Each row is a point. The window is the flat piece filled in between its corners: a triangle in 3 columns, a solid with four corners in 4, and so on. A path goes straight from each point to the next, and from the last back to the first. After which points does the path pass through the window?

Window (4 x 4)
[[-0.6  2.0  1.8 -5.6]
 [-3.5  0.0 -1.7  2.6]
 [ 0.6  2.4 -2.7  4.8]
 [ 9.0 -2.1  1.5 -1.2]]
Path:
(1): [-0.9  1.4 -0.8  5.5]
(2): [ 0.9  1.3 -5.4  2.5]
(3): [10.2  0.8 -4.7 -3.0]
(4): [ 3.9 -0.9  4.1 -0.5]
(5): [-0.5  2.4  0.0  4.2]
(6): [-0.8 -2.4 -6.5 -0.1]
(7): [ 1.5 -3.4 -5.3 -1.7]
(8): [-3.6  2.3  1.9  4.3]
(9): [ 5.8 -0.6  7.8 -2.4]
(10): [ 1.8  0.8 -4.1 -3.0]
(11): [ 1.1  0.4 -4.3 -2.0]
(12): [5.4 2.1 5.1 2.3]
(13): [ 3.5 -2.4  5.2  0.1]
(14): [ 7.0  1.2 -0.9 -2.1]
(15): [ 0.6  2.7 -5.9 -3.1]
(16): [ 2.9  0.7  5.1 -3.6]
Through the window after points: 5, 7, 9

Window (6 x 6)
[[-0.7 18.6  2.4 -3.9 -2.1  1.9]
 [ 1.0 -2.2 -1.1 -0.2  0.3  2.4]
 [-3.4 -3.3  0.2 -2.0 -3.5 -0.5]
 [ 1.4 -0.8 -1.8 -2.5 -1.1 -3.8]
 [-2.8  0.3 -5.2  0.2 -1.3 -0.6]
 [-3.2 -2.6  0.0  0.8  2.5 -2.6]]
Path:
(1): [-3.2  9.9 -0.2 -3.7 -0.4  1.5]
(2): [ 3.7 14.8  5.4 -0.7 -6.8 -3.6]
(3): [ 0.1 -4.8 -1.9  1.9 -0.2 -2.7]
(4): [-1.4 -2.6 -2.8 -4.3  0.1 -2.1]
(5): [ 2.4 -1.3  0.5 -8.4  1.5  0.1]
(6): [-1.6  0.4 -3.8  5.2 -3.4 -6.6]
(7): [-0.8 -1.4 -0.3  1.0 -1.3 -0.7]
(8): [-1.4  0.4  0.5 -3.4  1.7  0.5]
(9): [-1.9  3.7 -1.1 -3.1 -0.1  0.0]
(10): [-2.1  6.4 -0.9  0.3 -4.0  0.3]
(11): [-1.8  0.1  2.4  1.7 -4.5 -4.2]
(12): [ 1.8 -0.3 -3.9 -3.9  0.6 -2.3]
(13): [-0.4  5.1 -0.7 -3.7  3.1  0.2]
(14): [-2.6  7.5  2.1  4.4 -6.1 -0.7]
(15): [-0.8 -1.2 -2.4  2.5 -2.1 -3.5]
(16): [-1.6 -1.3  0.3 -2.5  2.3 -1.3]
Through the window after points: 5, 9, 11, 15

Window (9 x 9)
[[ 0.3  9.0 -3.2 -3.2 -0.8  3.3  2.4 -1.9  2.5]
 [ 5.3 -2.2  1.3 -3.9 -0.2  3.0 -2.1  0.4 -1.9]
 [-2.8  0.9 -8.3  2.5  1.3 -5.2  1.7 -3.8 -6.6]
 [ 9.0 -1.6  9.5 -5.5  1.0 -0.7  1.6 -2.5 -0.5]
 [ 2.6 -4.3  6.4  2.1  0.2  1.0  4.0  1.4  3.3]
 [-4.3  5.9 -2.0 -3.2  2.6  1.8 -2.8 -4.9  1.7]
 [-6.8  3.5 -6.2 -0.1  4.3 -3.7  2.5  1.6 -8.7]
 [ 4.5 -0.3  5.9 -0.6 -2.7 -3.5 -2.2  1.7 -1.4]
 [-4.2  4.9 -4.4 -8.7 -1.9  0.2  1.0 -2.9  2.9]]
Path:
(1): [ 1.5 -2.5 -4.2 -7.3  6.2 -8.9  4.7  3.0 -2.2]
(2): [ 1.0 -0.4 -0.6  1.4  2.7  0.5  2.3  0.2  2.5]
(3): [ 0.8 -3.5  7.9 -3.2 -5.9 -2.7  2.4 -2.2 -5.4]
(4): [-2.2  1.2  4.7 -1.8 -0.4  0.4  0.6 -2.5 -3.2]
(5): [ 4.0 -1.5  0.4  1.4  2.0  0.1  1.1  1.4  1.7]
(6): [ 7.9  2.3 -5.8 -3.8  7.8  5.1 -1.5 -1.0  5.2]
(7): [-1.6  0.5  0.9 -2.2 -1.5 -2.1  0.8 -1.5 -4.8]
(8): [-0.7 -1.2  1.9 -5.1 -0.3  5.9  1.3 -2.0 -3.5]
(9): [ 3.4  2.6 -1.0 -0.3  2.5 -4.6  1.1 -0.7  1.9]
(10): [ 1.8  0.7  3.5  0.3  5.7 -4.5  1.6  2.6  5.6]
(11): [ 0.5 -1.1  2.2 -1.1 -1.9  1.6  2.5 -0.7 -0.1]
(12): [-2.2  3.5 -0.6  1.0 -0.9  4.3 -1.8 -1.3 -5.4]
Through the window after points: 2, 6, 10, 12

Window (12 x 12)
[[  1.3   7.1  -1.7  -1.5   0.4   1.2  -2.9  -1.7  -4.4   5.1  -0.4   8.6]
 [  8.1   2.0   1.1  -4.4  -0.7   0.0  -6.5   1.2  -3.8   0.9  -4.4   9.2]
 [  0.9   0.9  -2.5   6.4   3.2  -0.2  -2.3   0.3  -2.7  -0.5  -5.6   2.6]
 [ -0.4  -5.2  -7.4  -3.2   1.2   1.7  -0.4  -2.9   4.3  -4.5   0.7   3.6]
 [  3.9  -0.5  -0.2   0.6  -0.1  -1.9  -5.4  -8.8   7.9   0.0   5.8  -3.4]
 [  2.5   4.4  -3.9  -4.6  -6.1   2.4  -1.1  -2.0   0.8   2.1   2.4  -4.3]
 [  0.1  -5.2  -8.8 -10.4   3.3  -0.3   0.6   2.4   3.2   3.4   2.7   3.4]
 [  4.6  -3.3   3.6   3.3  -1.7   2.1   1.2  -7.6  -1.8  -3.3  -2.7  -5.3]
 [  0.9   6.4   1.1  -0.1   0.4   4.0  -3.1   0.7  -0.9  -1.2   4.8  -0.8]
 [  6.4   5.6  -1.6  -4.6   2.1   0.3   0.9  -4.4   0.2   2.4  -6.3   0.1]
 [ -2.2   0.7   0.0  -1.0   1.3  -1.8  -1.3  -3.6   3.9   1.6  -5.4   2.7]
 [  8.0  -5.9  -1.8  -1.2   0.4   3.2   2.4  -1.0   7.1   0.2  -0.8   1.3]]
Path:
(1): [ 4.0 -0.3 -0.8 -0.2  1.7  5.6 -4.8 -2.5  2.1  2.9 -0.9 -2.0]
(2): [ 1.1  3.3 -3.0 -0.6  0.7  6.9 -5.1 -1.3  0.7  2.3 -0.6 -1.9]
(3): [ 3.5  0.3  1.0 -1.9  0.3 -2.0  1.4 -1.0 -0.1 -2.3  2.5  2.4]
(4): [ 0.2  5.7 -2.2 -2.2 -1.3 -0.6 10.9  4.5 -1.9  2.9  4.6  3.0]
(5): [  7.3  -1.5   0.1  -3.7   0.8   2.5 -12.9  -8.2   4.0  -0.5  -4.3   1.3]
(6): [ 2.7  1.0 -3.5 -0.2  2.8  3.2 -5.2 -1.1  0.6  0.9 -1.4  0.9]
(7): [ 1.8  0.7 -0.7 -5.3 -3.6 -5.2  5.3 -3.7  4.7 -0.4  1.7  4.5]
(8): [ 5.9  0.8 -2.6  0.2  0.0 -1.0  0.8 -1.6  0.2 -0.9 -0.9  3.3]
(9): [-1.4  3.1 -0.5 -1.1  3.0  2.7 -4.7 -2.2 -1.8  3.4 -3.0  4.5]
(10): [ 0.5  0.2  1.3 -2.5  7.6  6.9 -3.7 -6.6  7.0  6.4  4.5 -4.4]
(11): [ 5.3  1.9 -3.3  1.4 -6.8 -7.2 -3.3 -3.8  0.0 -4.2  0.3  4.6]
(12): [ 3.3  1.1 -3.7 -0.8 -0.7 -0.6  0.3 -1.3  1.7 -1.4 -0.7 -0.3]
(13): [-0.3  1.6  0.1 -3.4  1.8  7.0 -2.2 -5.6  1.0  7.2 -0.6 -1.2]
(14): [ 2.4 -0.6 -0.3 -0.7  1.7  2.0 -3.6 -4.4 -0.3  1.2 -2.5  1.6]
(15): [ 1.4  0.3 -4.2 -0.1  1.8 -3.8  5.2  1.6  3.5 -2.0 -3.3  2.7]
(16): [ 4.3 -0.8  0.0 -1.4 -2.2 -4.2  2.0 -4.4 -0.5 -4.6 -2.5  2.1]
Through the window after points: 2, 10

Window (14 x 14)
[[ -1.3   2.0   2.5  -3.3  -1.4  -1.3   0.0  -1.0   0.4   1.7  -1.1  -5.9
   -2.4   2.2]
 [ -2.1   3.4  -0.9  -9.7  -5.8   4.0   4.9  -5.1 -10.4   5.3   4.2  -2.7
   -5.8  -2.5]
 [  3.2   0.0  -0.6   1.0  -4.7   2.0  -6.7  -3.3  -0.7  -0.3   0.0   1.2
   -2.3   0.8]
 [ 13.8   5.5   0.5   3.3   1.6   2.7   4.5   1.1   3.7  -1.7   1.9  -0.9
    3.9   4.1]
 [  1.7  -7.0  -0.2  -1.4   7.0   2.1  -3.6  -9.3  -4.5  -1.7   0.4  -2.9
    3.0  -3.1]
 [  0.9   5.5   3.9   0.9  -2.6   4.9   1.8   3.0  -2.9  -3.3   5.6   8.2
   -3.1   0.9]
 [  2.8   0.3  -3.1  -2.7  -2.2  -2.7  -3.8   5.3  -1.0   0.5  -0.9   3.2
    0.2   7.1]
 [  6.0  -2.4  -0.9   6.8   1.5  -3.6   0.4   0.6   1.6   0.8  -1.0   5.7
   -0.6   1.1]
 [ -0.5   1.5  -2.5   2.2   1.2  -3.2  -4.5   0.1  -6.3  -3.2   0.4  -1.6
    1.7  -3.0]
 [  2.5   1.0  -3.6   2.8   0.8   2.3  -1.5   8.5  -7.6  -3.2   0.1   1.1
   -9.2  -5.6]
 [ -3.8   3.5  -5.1  -2.4  -2.4  -0.4   1.7   0.3  -4.4   2.1   3.5  -1.1
   -5.1   8.2]
 [  4.0  -5.4  -1.4   3.9  -3.2   1.5  10.2   2.3  -4.5   3.4  -6.8  -5.0
    0.2  11.0]
 [ -4.6  -5.2  -3.4  -2.2  -2.5   0.9   8.2  -0.9   0.0  -7.2  -0.3  -5.3
    2.3   2.4]
 [ -1.9  -0.7  -2.9  -2.5   0.5   2.9  -2.6  -5.9   2.2   0.5  -6.5  -2.5
    4.0   0.4]]
Path:
(1): [ 1.6 -5.4 -0.6  3.8 -6.7  3.3 -3.0  5.7 -4.1  2.4  6.0 -2.3  2.3  0.2]
(2): [ 1.2  0.8 -2.2  0.0 -0.2 -0.4  1.6 -1.6 -3.0 -1.0 -2.7 -1.0 -1.9  3.6]
(3): [ 6.1  2.9  1.1  0.4  2.9 -1.4  0.3 -2.9 -6.8 -4.8 -3.0 -1.0 -3.2 -0.9]
(4): [-4.4 -5.7 -3.3 -0.4 -1.0  3.6 -1.3  0.1 -0.7  2.0  3.9 -1.0  2.8  0.2]
(5): [ 2.0  1.4  1.9  3.8 -2.4  5.7  0.3  4.2 -2.3  1.6  3.4  2.2  2.2 -1.4]
(6): [ 1.2  2.0 -3.1 -1.3  0.9 -1.7 -0.7  1.4 -5.6 -4.9 -0.6  1.5 -7.5 -0.1]
(7): [ 4.0  2.0 -0.6  1.1  0.0 -2.5 -0.4 -2.5 -3.7 -3.0 -2.9  2.2 -4.8 -1.6]
(8): [-5.6 -3.8 -3.5 -2.9 -2.7  5.0 -0.3  3.4 -3.8  3.3  2.3 -3.0  1.6  2.7]
(9): [-2.4 -0.9 -2.5  1.6 -3.5  2.9 -0.6  1.7 -0.1  3.4  0.3 -3.6 -1.9 -0.3]
(10): [ 2.2  1.7 -2.6 -3.1  2.0 -1.8  0.8 -4.1 -5.0 -2.6  0.2  2.0 -1.0  7.2]
(11): [ 5.2 -2.1  3.3 -1.1  0.5  1.1 -1.2 -4.7 -2.3 -4.8 -4.3  1.1 -6.8  3.3]
(12): [ 0.0  0.6 -4.2 -0.1 -2.2  2.8  4.6  1.6 -1.7  3.5  2.3 -2.6  3.6  2.0]
Through the window after points: 1, 3, 5, 9

Window (14 x 14)
[[ 5.5 10.7  3.5  0.3 -0.4  5.3 -2.8  4.5  1.6  0.0 -2.4  4.2  2.8 -6.8]
 [ 2.1 -1.8  0.6  4.4 -0.8  1.3  5.3  3.0  0.4  2.9  6.9  6.9  5.9  7.8]
 [ 4.3  6.7  5.7 -4.2  2.5  6.7 -5.5  3.9 -1.5  7.6  1.5 -0.1  0.8 -0.7]
 [ 3.4  6.2  1.9 -4.4  5.0  6.6  4.6  3.4 -3.4  4.5  0.5  3.4 -1.5 -1.9]
 [-3.3  5.3 -1.2 -6.2  2.9 -0.5 -4.2  1.7 -1.9 -6.1 -4.4  0.0 -4.1  2.4]
 [ 1.0  2.5 -3.6 -5.6  3.6  1.6 -7.1 -3.0 -7.5 -3.7 -6.1  1.0 -0.8 -2.3]
 [-0.2 -3.6 -4.7  4.0 -1.4  0.0  6.1 -1.0  4.3  4.6 -0.1  1.8 -0.1  6.5]
 [-8.7  5.2 -3.0  0.7  3.4  1.2 -1.9 -4.6 -2.5 -2.0 -3.0  1.8 -0.4  0.0]
 [ 3.4  7.6  5.0 -2.8  5.0  1.7  1.8  0.3 -1.0  1.4 -2.6 -2.4  4.7 -1.8]
 [-3.5 -1.4 -3.5  6.4 -0.4  4.2  1.0  0.1 -1.6 -6.2 -0.3 -2.4 -0.5  3.0]
 [-6.5 -3.4 -1.1  1.6  4.5  2.9 -1.2  0.6  0.3 -4.5 -7.0  2.7  0.9  1.6]
 [-5.1 -7.3 -3.6  6.1 -2.6 -2.6  4.0  3.8  2.4 -1.3  5.1  1.5  2.9 -0.5]
 [ 2.6  3.4  7.7 -2.3 -2.9  3.4  2.3  0.2 -3.2  3.8 -0.7  3.2 -0.5  0.0]
 [-2.5 -3.8 -1.3  5.3  3.6 -0.4 -0.5 -3.4  3.6 -6.2  2.2  2.6 -2.4  0.3]]
Path:
(1): [-2.6 -3.5 -4.2 -5.7 -6.1  3.4 -1.0 -2.8  0.2 -4.6  2.1  2.7  5.1  2.0]
(2): [-1.9 -1.7 -1.6 -0.7  1.4  4.5  3.1 -2.4  1.7 -3.0  3.8  0.3  1.9  3.1]
(3): [-0.9  1.4 -0.7  1.1  2.4 -0.3 -1.2  1.4 -0.9 -0.9 -2.5  2.6 -1.8 -0.4]
(4): [ 1.7  4.2  2.4  3.5  3.0  2.3 -2.2  2.3 -1.8  1.2 -1.2  2.3 -0.9  0.1]
(5): [-2.1  4.3 -2.8 -5.3 -0.8  3.6  3.4  0.3  1.7 -1.5 -0.8  2.6  2.6 -2.8]
(6): [ 3.0 -1.4 -2.4 -4.2  1.3  3.4  1.1 -4.8  3.9  0.3 -0.3 -0.2  6.0 -0.8]
(7): [-5.7  1.4 -1.7  2.4  3.6 -0.8 -3.6  2.9 -9.3 -2.9 -5.1  3.2 -7.2  3.4]
(8): [-0.8  3.2 -0.4  0.2  2.1 -3.2 -0.5  2.5 -9.0  2.9 -2.3  3.3 -9.6  1.6]
(9): [-0.7  2.3  0.3 -0.4  2.0  7.4  0.2 -2.0  3.1 -3.2 -1.7  0.2  5.9  0.8]
(10): [ 1.8 -1.9 -0.2 -5.3 -0.8  4.7  2.1  2.5  2.5 -0.1  2.2  2.4  4.0  0.1]
(11): [-2.2  7.5  1.4  7.7  3.6  0.2 -0.6  0.4 -1.7  2.3 -3.3  1.3 -3.0  1.8]
(12): [-0.4  4.8  1.7  7.5  7.7 -0.2  3.0  3.6 -0.3  3.1 -2.8  1.2 -3.6  3.2]
Through the window after points: 2, 4, 12
